Each point is reached from the start by the listed moves, each made once or not at all, plus a little noise. Say if it took an odd or an even number of moves. Then give how often each move was made.

Moves:
(1): +0.48; +0.18; -0.05
(2): -0.14; +0.28; +0.18
(3): +0.04; -0.11; +0.29
Start: +0.13; +0.16; +0.04
Points:
+0.46; +0.62; +0.20 => even (1, 1, 0)

Moves:
(1): +0.50; +0.00; +0.13; +0.15; -0.04; +0.04; -0.03; -0.11; -0.05; -0.08; -0.05; +0.02
(2): -0.01; +0.48; -0.10; +0.01; +0.01; -0.03; -0.02; -0.07; -0.07; +0.02; -0.19; -0.02
(3): -0.15; +0.11; +0.45; -0.09; +0.15; +0.07; +0.11; +0.10; -0.06; -0.14; -0.18; +0.05
(4): -0.12; -0.07; -0.04; +0.54; -0.04; -0.06; +0.02; +0.21; +0.11; -0.01; -0.10; +0.01
(5): +0.04; +0.04; -0.09; -0.03; +0.47; +0.04; +0.01; +0.00; -0.06; +0.01; -0.09; -0.07
(6): +0.00; +0.06; -0.11; +0.04; +0.03; +0.56; +0.01; +0.07; +0.08; +0.13; +0.06; +0.16
(7): +0.05; +0.06; -0.07; -0.08; -0.02; -0.08; +0.62; -0.04; -0.07; -0.03; -0.08; -0.02
(8): +0.08; +0.09; -0.13; -0.12; -0.05; +0.03; -0.05; +0.43; -0.22; +0.05; -0.09; +0.13
(9): +0.16; +0.22; +0.00; -0.07; -0.06; -0.09; +0.01; +0.20; +0.50; +0.11; +0.01; +0.00
Start: -0.06; +0.21; +0.24; -0.01; -0.21; -0.01; -0.18; -0.03; -0.12; +0.27; +0.05; +0.10
Points:
+0.42; +0.76; +0.00; +0.63; +0.23; +0.50; +0.46; +0.02; -0.21; +0.30; -0.37; +0.20 => even (1, 1, 0, 1, 1, 1, 1, 0, 0)
+0.16; +0.49; +0.15; -0.20; -0.34; -0.20; +0.44; +0.13; +0.33; +0.31; -0.06; +0.09 => even (0, 0, 0, 0, 0, 0, 1, 0, 1)
-0.03; +0.80; +0.02; +0.41; -0.31; -0.26; +0.42; +0.25; +0.38; +0.33; -0.28; +0.09 => even (0, 1, 0, 1, 0, 0, 1, 0, 1)
+0.34; +0.11; +0.30; +0.66; -0.30; -0.03; -0.25; +0.10; -0.09; +0.19; -0.14; +0.17 => even (1, 0, 0, 1, 0, 0, 0, 0, 0)
+0.12; +1.08; -0.18; +0.22; +0.11; -0.22; +0.38; +0.70; +0.06; +0.40; -0.49; +0.17 => even (0, 1, 0, 1, 1, 0, 1, 1, 1)
-0.09; +0.61; +0.50; +0.30; +0.26; -0.10; +0.59; +0.41; +0.33; +0.20; -0.40; +0.09 => odd (0, 0, 1, 1, 1, 0, 1, 0, 1)
+0.00; +1.17; +0.16; +0.13; +0.27; +0.41; +0.54; +0.83; +0.06; +0.40; -0.61; +0.39 => even (0, 1, 1, 1, 1, 1, 1, 1, 1)

Moves:
(1): +0.36; +0.13; -0.01; +0.04; -0.31; +0.10; +0.13; -0.23; -0.11; +0.11; +0.08; +0.07; -0.03; +0.05; +0.01; +0.05; +0.06
(2): -0.07; +0.50; +0.25; -0.08; -0.11; +0.12; -0.12; -0.48; +0.20; -0.10; -0.21; -0.24; -0.30; -0.14; +0.00; +0.02; +0.19
(3): +0.05; -0.16; +0.16; +0.09; +0.09; -0.09; -0.02; +0.00; -0.02; -0.22; +0.45; -0.07; +0.07; +0.05; +0.01; +0.02; -0.15
(4): -0.08; +0.12; -0.12; +0.34; -0.11; -0.14; +0.21; +0.14; -0.37; -0.18; +0.15; -0.18; +0.17; +0.24; +0.04; +0.16; +0.13
(5): -0.05; -0.18; -0.10; +0.08; +0.19; +0.29; -0.04; -0.18; -0.02; -0.08; -0.08; +0.09; +0.05; -0.06; +0.11; -0.11; -0.01
(6): -0.12; -0.15; +0.16; -0.19; -0.06; +0.26; +0.06; +0.09; -0.05; +0.05; +0.04; +0.07; -0.23; -0.16; -0.26; +0.05; -0.23
(7): +0.12; +0.00; -0.07; -0.05; +0.08; +0.29; +0.28; -0.14; -0.12; +0.02; -0.32; -0.06; +0.16; -0.08; +0.36; -0.20; -0.03
(8): +0.15; +0.00; +0.08; -0.13; +0.24; +0.27; -0.04; +0.09; +0.19; +0.02; +0.08; -0.14; +0.37; +0.11; -0.09; -0.03; +0.00
(9): +0.28; -0.03; +0.06; +0.00; +0.03; +0.12; +0.15; -0.02; +0.02; -0.02; -0.02; +0.00; -0.11; +0.17; -0.05; +0.16; -0.08
(10): -0.11; +0.12; +0.12; +0.08; -0.03; -0.31; -0.11; -0.16; +0.19; +0.28; -0.23; -0.10; +0.00; -0.14; -0.05; +0.36; -0.37
(11): -0.03; +0.10; +0.06; -0.26; -0.30; +0.00; +0.25; -0.06; +0.28; +0.08; +0.03; +0.12; +0.29; +0.20; +0.09; +0.12; +0.00
(12): -0.17; +0.27; +0.13; +0.15; +0.04; +0.21; +0.10; -0.07; +0.19; -0.29; +0.00; +0.23; +0.01; -0.28; -0.04; +0.01; -0.16
(13): -0.07; -0.29; +0.23; +0.16; -0.06; -0.09; -0.11; -0.22; +0.18; -0.11; -0.15; +0.21; +0.15; -0.10; -0.04; -0.10; +0.14
(14): -0.06; -0.10; +0.02; -0.10; +0.11; +0.01; -0.28; +0.10; +0.09; +0.04; +0.03; +0.07; -0.12; +0.12; -0.30; -0.33; -0.22
Start: +0.06; +0.37; -0.03; +0.08; +0.27; -0.03; -0.10; +0.14; +0.03; -0.12; +0.03; +0.08; -0.16; -0.19; -0.12; -0.05; -0.19
Points:
+0.10; +0.09; -0.02; -0.06; +0.80; +0.54; -0.47; +0.17; +0.32; -0.14; +0.04; +0.10; +0.15; -0.01; -0.39; -0.51; -0.40 => odd (0, 0, 0, 0, 1, 0, 0, 1, 0, 0, 0, 0, 0, 1)
+0.26; +0.69; +0.60; -0.11; +0.53; +1.42; -0.04; -0.68; +0.37; -0.57; +0.09; +0.10; -0.19; -0.59; -0.32; -0.57; -0.74 => odd (1, 1, 1, 0, 1, 1, 1, 1, 0, 0, 0, 1, 0, 1)
+0.35; +0.96; +0.29; +0.07; -0.30; +0.25; +0.35; -0.53; -0.03; -0.37; +0.24; -0.22; +0.07; +0.25; +0.08; -0.20; -0.21 => odd (1, 1, 1, 1, 0, 0, 1, 0, 0, 0, 1, 0, 0, 1)
+0.64; +0.42; +0.11; +0.50; +0.64; +1.06; +0.40; -0.16; -0.13; -0.72; +0.41; +0.11; +0.41; +0.15; -0.07; -0.30; -0.63 => odd (1, 0, 1, 1, 1, 0, 1, 1, 1, 0, 0, 1, 0, 1)
+0.07; +1.00; +0.46; +0.21; -0.23; +1.02; +0.76; -0.81; +0.01; -0.74; +0.18; +0.10; +0.04; -0.37; +0.21; +0.08; -0.40 => odd (1, 1, 1, 1, 1, 1, 1, 0, 0, 0, 1, 1, 0, 0)
-0.35; +0.18; +0.07; +0.27; +0.38; +0.08; -0.26; +0.13; -0.11; -0.02; -0.05; +0.03; -0.29; -0.19; -0.59; +0.09; -0.89 => odd (0, 0, 0, 1, 1, 1, 0, 0, 0, 1, 0, 0, 0, 1)
-0.06; +0.45; +0.42; -0.33; +0.09; +0.58; +0.16; +0.18; +0.56; -0.27; +0.09; +0.57; -0.33; -0.13; -0.66; -0.05; -0.86 => odd (0, 0, 0, 0, 0, 1, 0, 0, 1, 0, 1, 1, 0, 1)
